Each row of a before or after table is a point. The points were changed in one or more steps. Then noise was added and the rows were shuffled. The steps act on how far a point lies along the listed directions, d1 being the first. Write out the steps. A step turns or swaps two directions, mirrors them in a line or flattens them onto one, adds a multiple of one to another, or multiplies one. Angles are multiples of 10 degrees, from the lower direction toward the higher: turns from -170 to 170, lines from 10 to 170 but not 90. Use the fewest steps. Two steps may share a direction if one is a turn and the other turns, adds or multiplies; they go together, in the order done. Otherwise the lowest direction goes first.

Directions:
(1): [-0.3  1.2  5.7]
(2): [-3.6 -4.5  0.8]
(3): [-4.6  3.5 -0.9]
Before:
[[-3.2 -0.7  0.7]
 [ 7.6 -0.5 -0.1]
 [-5.4 -2.5 -2.6]
 [-1.9 -1.5 -2.2]
 [ 1.9  2.1  3.1]
 [ 7.1 -2.5 -1.6]
 [ 0.4  1.1  2.1]
 [ 3.0 -0.9 -4.4]
 [ 9.4  1.7 -5.0]
 [ 0.1  2.1  4.5]]
After:
[[-5.2 -0.2  2.8]
 [-2.9  0.6  0.3]
 [ 0.6  0.6 -7.3]
 [ 0.5  5.5 -7.2]
 [-2.5  3.2 -3.4]
 [-1.1 -1.4  2.2]
 [ 3.8 -2.1  2.0]
 [ 4.1 -0.8  0.1]
 [ 2.7  0.7 -6.4]
 [ 2.3 -0.7  0.5]]
Steps: turn d1 and d3 by -80 degrees; multiply d2 by 0.7

Directions:
(1): [ 2.3  0.9 -1.3 -6.9 -3.5 -0.8]
(2): [ 0.7  6.0 -1.1 -1.5  5.3  0.7]
(3): [-5.8  3.5 -3.0  0.9 -3.6 -0.3]
(4): [-0.8  2.3  5.5  0.0 -0.7 -5.6]
(5): [-4.3 -3.7 -1.4 -3.3  3.9 -2.7]
(6): [ 3.1  0.0 -4.9  2.5  0.1 -5.3]
Before, 14 rows:
[[ -3.6  -3.9  -1.6   2.8  -2.7   2.3]
 [ -1.4   1.6   5.6   2.9  -3.9  -0.3]
 [ -3.2  -1.7  -2.7   3.0  -5.3   3.6]
 [ -1.3   0.6   6.8  -3.1 -10.6  -2.0]
 [  2.6   3.1   0.5   0.6   8.2  -2.1]
 [ -2.6  -1.7  -1.7   6.1  -7.5   0.9]
 [  5.8  -3.1   1.7   1.0   7.6  -3.5]
 [ -0.8   1.1  -2.9   1.0  -2.4  -2.7]
 [ -2.3  -1.0   2.6  -1.2   2.1  -1.6]
 [ -0.2   0.3   1.6  -1.3  -7.6   0.5]
 [ -5.0  -1.1   2.0   0.5  -8.7  -2.6]
 [  1.9   0.3   0.6   2.9   2.0  -0.9]
 [  4.2  -1.7  -2.6   1.5   5.8   0.3]
 [  0.4  -2.6  -2.4   4.5   1.9  -3.1]]
After (14 x 6):
[[ 2.7  1.8 -0.2  1.3  2.4 -0.7]
 [-1.5 -1.4  2.0  3.1 -6.3  1.2]
 [-6.4 -1.3  1.2  5.5 -5.0 -0.3]
 [-3.1 -3.0  5.4  3.5 -8.6  1.3]
 [-0.9  0.6 -2.9  1.9 -2.3 -2.5]
 [-4.3 -1.0 -0.4  4.6  0.8  1.6]
 [-3.6  1.4 -1.1  9.0 -2.8  1.3]
 [-4.3  0.5 -0.9  5.1 -2.3  2.5]
 [ 4.7 -0.3 -1.8 -1.2  5.0 -1.5]
 [ 4.5  3.1 -1.1 -4.9  5.2 -2.1]
 [ 6.6 -2.1  0.5 -1.6  7.4 -3.1]
 [-1.3  2.2  3.7  3.5 -1.5  2.0]
 [ 0.7  0.1 -2.7  3.6  4.1 -2.9]
 [-2.0 -0.9  1.4 -1.8  2.5 -0.6]]
Steps: turn d1 and d2 by -50 degrees; multiply d4 by 0.4

Directions:
(1): [ 0.2 -3.1  2.8 -0.7  3.8  7.5  1.2  2.5  2.6]
(2): [-2.6  1.5  8.3 -0.4 -3.5 -0.2 -1.3 -2.6  1.9]
(3): [-8.0 -3.0 -2.2 -3.0 -2.8  0.3  0.4  2.6 -0.8]
Before, 11 rows:
[[ 9.7  4.3  0.6  4.0  1.7 -1.1 -1.3 -3.6  0.5]
 [-4.8  0.1  2.1 -4.6 -3.7  0.3 -1.1 -0.7  1.4]
 [-7.4 -2.5  5.7 -1.1 -2.0  4.5 -1.0  1.8  2.6]
 [ 8.3  1.1  0.1  2.9  4.4  0.8  1.3 -0.7  0.4]
 [-7.4 -0.7  7.0 -2.9 -7.7  0.7  1.9 -1.5 -1.7]
 [-6.3  0.0  2.0 -2.1 -5.3 -0.7 -2.8 -1.3  1.3]
 [-5.2 -1.2  3.2 -1.6 -4.0 -0.2 -0.8  1.7 -0.3]
 [-9.4 -2.5  8.6 -2.9 -3.8  5.0 -0.6  1.3 -0.2]
 [ 6.1 -0.8 -0.5  0.0  0.9 -2.3  0.0 -1.3  1.2]
 [-0.3 -2.6 -2.3 -1.3 -1.5 -0.2  1.5 -0.8  0.5]
 [ 5.1 -1.4 -7.0 -0.6  4.2  0.2  2.3  1.5 -1.7]]
After, 11 rows:
[[ -0.1  -4.2  -4.1  -2.5  -0.1  -1.2   1.0   1.8   0.4]
 [ -7.4  -3.3  -1.0  -4.8  -3.1   0.1   1.2   1.9  -0.7]
 [ -2.8  -3.1  -6.9  -1.5   0.6  -0.1   2.3   3.7  -2.1]
 [  4.7   2.3   4.9   1.7  -0.3  -0.2  -1.2  -1.1   0.4]
 [  8.8   4.6   7.6   3.9   1.7   0.5  -1.5  -4.4  -1.0]
 [  0.0  -1.5   1.3  -0.9  -2.4   0.0   1.1  -2.0   1.5]
 [ -1.0  -2.7 -10.5  -0.6   1.5   1.4   1.2   3.7  -2.2]
 [  5.4   3.3   4.9   3.9   1.1   0.0  -1.9  -2.7   2.0]
 [  5.0   3.2   3.6  -1.1   0.2   0.0  -1.3  -3.2   2.2]
 [  5.2   2.9   3.4   1.9   0.0   0.5  -2.5  -3.7   2.5]
 [  9.6   3.6   6.3   3.1   0.4   0.7   2.4  -4.7  -1.2]]
Steps: multiply d1 by 0; turn d2 and d3 by -110 degrees

Directions:
(1): [-3.1 -1.2  6.4  2.2  3.6 -2.0 -0.4 -1.9 -2.1 -0.3 -2.2 -7.0]
(2): [-3.5  4.1 -3.6  0.3  0.5  1.6  0.3 -3.2 -4.3 -6.2 -4.8  1.3]
(3): [-2.4  1.1  0.9 -3.1  1.2 -3.5  4.5  0.3 -6.9  1.6  5.5  2.3]
Before:
[[-1.3  0.9 -0.5  0.0  0.3  0.0 -0.1 -1.4 -0.4  0.0 -2.5 -0.3]
 [ 0.5 -1.9  0.9 -0.8 -0.3 -1.0  0.2  1.4  0.3  3.7  2.9 -0.1]
 [-0.3  2.1 -2.9 -2.4 -0.9 -0.1  1.9 -0.3 -2.8 -0.6  3.5  3.8]
 [ 0.5 -1.6  2.1 -2.7  1.1 -3.5  2.2  2.1 -2.4  3.9  5.6 -0.5]
 [-1.2  1.8 -1.2 -0.5 -0.5  2.3  0.7  0.2 -1.2 -2.8 -1.8  0.9]
 [-3.0  1.6 -1.8  1.0 -0.2  0.9  0.2 -2.2 -3.3 -3.2 -3.4 -0.9]
 [-1.0  1.2  0.1 -0.6  0.5  1.3  0.1 -1.6 -1.6 -3.4 -1.8 -0.1]
 [-2.2  2.1 -0.7  1.2 -0.1  1.3  0.1 -1.7 -2.0 -2.5 -3.3  0.5]]
After (8 x 12):
[[  4.0  -5.9   5.9  -3.0   0.7  -5.0   1.9   5.2   1.9  10.3  10.7  -2.0]
 [  3.5  -5.3   4.1  -1.1  -0.6  -2.3  -0.2   3.9   3.7   8.9   7.1  -1.2]
 [ -7.2   6.3  -6.2   1.4   0.3   2.5   0.5  -6.0  -8.3 -10.6  -8.9   0.9]
 [ -5.8   6.0  -4.2   1.4   0.4   2.6   0.6  -4.9  -6.2  -8.7  -8.1   1.6]
 [ -3.9   4.5  -2.6  -0.3   1.0   2.3   0.5  -4.2  -4.8  -7.9  -5.4   0.7]
 [ -3.8   4.9  -4.0  -0.3  -0.3   3.5   0.8  -2.1  -4.5  -7.6  -5.4   1.9]
 [ -2.7   2.6  -1.9   0.1   0.5   0.8  -0.1  -2.8  -2.0  -2.5  -4.4   0.3]
 [ -1.5   3.8  -4.2  -2.2  -0.6   0.3   2.0  -1.4  -4.2  -2.7   1.9   4.3]]
Steps: multiply d2 by 3
